Every row gives one point. Any point is a mix of the corners, with weights that add up to 1. It lies inside the corners' shape when no weight is negative. Say inside or outside, and name the corners with a negative weight.

Corners:
(1): -0.17	-0.53	-0.01
(2): +0.21	+0.39	-0.21
(3): -0.17	+0.69	-0.26
(4): -0.09	-0.31	+0.24
Points:
-0.04	-0.19	-0.07 -> inside
+0.16	+0.32	-0.19 -> inside
-0.16	+0.60	-0.23 -> inside
-0.11	-0.30	-0.08 -> outside (4)

Corners:
(1): +0.08	-0.05	+0.43	+0.15	+0.25	-0.06
(2): -0.09	-0.06	+0.32	-0.93	-0.09	+0.06
(3): -0.41	-0.24	-0.02	+0.20	+0.16	+0.09
(4): -0.01	+0.39	+0.07	+0.53	+0.30	-0.17
(5): -0.18	-0.30	-0.38	+0.23	-0.23	-0.23
(6): -0.18	-0.01	+0.37	+0.13	-0.70	-0.09
(7): +0.37	+0.47	+0.31	+0.43	+0.35	+0.29
Points:
+0.18	+0.17	+0.05	+0.63	-0.17	-0.13 -> outside (2, 3)
-0.09	+0.07	-0.04	+0.69	+0.09	-0.11 -> outside (2)
+0.07	+0.14	+0.30	+0.14	+0.04	+0.07 -> inside
-0.21	-0.15	+0.15	-0.45	-0.20	-0.09 -> outside (7)

Corners:
(1): +0.66	+1.06	+0.10	+0.10	-0.15	-0.04	+0.19	+0.50	+0.15
(2): -0.26	-0.29	-0.14	-0.01	+0.38	-0.45	-0.22	-0.48	-0.09
(3): -0.13	+0.00	+0.00	+0.03	-0.22	+0.08	+0.41	+0.06	+0.65
(4): -0.33	-0.23	-0.09	-0.37	-0.07	-0.13	-0.29	-0.11	+0.02
(5): -0.16	-0.17	+0.18	+0.07	-0.21	-0.15	-0.34	+0.13	+0.60
(6): +0.13	-0.29	-0.23	+0.30	-0.10	-0.08	-0.34	+0.41	-0.02
(7): -0.12	+0.78	-0.04	+0.13	-0.50	-0.09	-0.08	+0.21	+0.12
(8): -0.37	-0.28	+0.08	-0.28	+0.00	+0.07	-0.04	-1.14	-0.10
(9): +0.01	-0.17	+0.21	+0.37	+1.01	+0.31	-0.34	+0.65	-0.15
(10): -0.16	-0.11	+0.42	+0.13	-0.25	-0.18	+0.01	+0.33	+0.19
Points:
-0.17	+0.03	+0.05	-0.04	+0.06	-0.12	-0.07	-0.11	+0.13 -> outside (6)
-0.06	+0.18	+0.05	-0.08	-0.27	-0.15	+0.20	-0.18	+0.14 -> outside (5, 9)
-0.06	+0.17	+0.05	-0.03	+0.06	-0.05	+0.18	-0.12	+0.12 -> outside (5, 6)
+0.08	+0.27	+0.07	+0.14	-0.04	-0.09	-0.07	+0.44	+0.18 -> outside (8)

Corners:
(1): -0.43	+0.18	+0.55	+0.24	-0.09	-0.73	+0.73	+0.35	-0.28	-0.56	+0.03	-0.05
(2): -0.10	-0.08	+0.48	+0.09	-0.23	+0.34	+0.13	+0.28	+0.08	-0.72	-0.35	-0.47
(3): -0.40	+0.12	+0.84	+0.08	-0.03	-0.54	+0.17	+0.19	-0.66	-0.52	-0.73	+0.15
(4): +0.17	-0.28	-0.56	+0.19	-0.36	+0.06	-0.51	-0.10	+0.33	+0.04	-0.23	-0.24
(5): -0.43	+0.21	+0.09	-0.44	+0.10	-0.12	+0.45	+0.19	-0.58	-0.41	-0.35	+0.03
(6): -0.17	-0.15	+0.33	-0.13	-0.31	-0.19	+0.37	+0.22	-0.30	+0.39	-0.07	+0.30
(7): -0.25	+0.39	-0.44	+0.36	-0.23	+0.10	-0.38	+0.30	+0.45	+0.11	-0.24	-0.60
(8): +0.69	+0.56	-0.28	+0.33	-0.50	+0.15	-0.57	-0.14	+0.35	+0.24	+0.02	+0.02
(9): -0.02	-0.10	+0.49	-0.03	+0.41	-0.41	+0.39	+0.06	-0.31	+0.03	-0.03	-0.46
(10): -0.29	+0.24	+0.04	+0.04	-0.27	+0.19	-0.33	-0.31	+0.27	+0.08	+0.07	-0.09
(11): -0.54	+0.09	+0.46	-0.08	-0.06	-0.30	+0.28	-0.24	+0.08	-0.19	-1.07	+0.02
(12): +0.36	-0.14	-0.32	-0.08	-0.06	-0.14	-0.44	+0.38	+0.73	+0.11	+0.51	+0.58
(13): +0.28	-0.24	-0.39	+0.27	+0.09	+0.30	+0.02	-0.15	-0.01	+0.15	+0.29	+0.64
Points:
-0.34	+0.37	+0.27	+0.16	-0.09	-0.10	+0.11	-0.03	-0.02	-0.27	-0.44	-0.29 -> outside (4, 6, 12)
-0.14	+0.09	-0.04	+0.04	-0.02	+0.17	+0.09	-0.07	-0.06	+0.16	-0.24	-0.09 -> outside (1, 3, 4, 12)
+0.00	+0.06	+0.16	-0.12	+0.11	-0.21	+0.24	-0.03	-0.09	+0.09	+0.09	+0.13 -> outside (2, 3, 4, 7)
-0.05	+0.13	+0.13	+0.13	-0.12	-0.11	-0.03	+0.00	+0.05	-0.18	-0.30	-0.05 -> outside (6)
-0.09	+0.03	+0.07	+0.00	-0.05	-0.19	+0.08	+0.13	-0.03	-0.13	-0.11	+0.00 -> inside
+0.14	+0.13	+0.01	+0.03	-0.07	-0.03	+0.03	+0.21	+0.07	+0.12	+0.28	+0.06 -> outside (3, 4, 11)
-0.42	+0.00	+0.46	-0.10	+0.10	-0.37	+0.46	+0.23	-0.21	-0.31	-0.47	+0.05 -> outside (4, 8, 10)
-0.19	+0.05	+0.29	+0.02	-0.03	-0.25	+0.10	+0.10	-0.21	-0.21	-0.34	-0.03 -> inside
+0.30	+0.25	-0.10	+0.15	-0.25	-0.01	-0.28	+0.02	+0.23	+0.07	+0.00	+0.07 -> inside
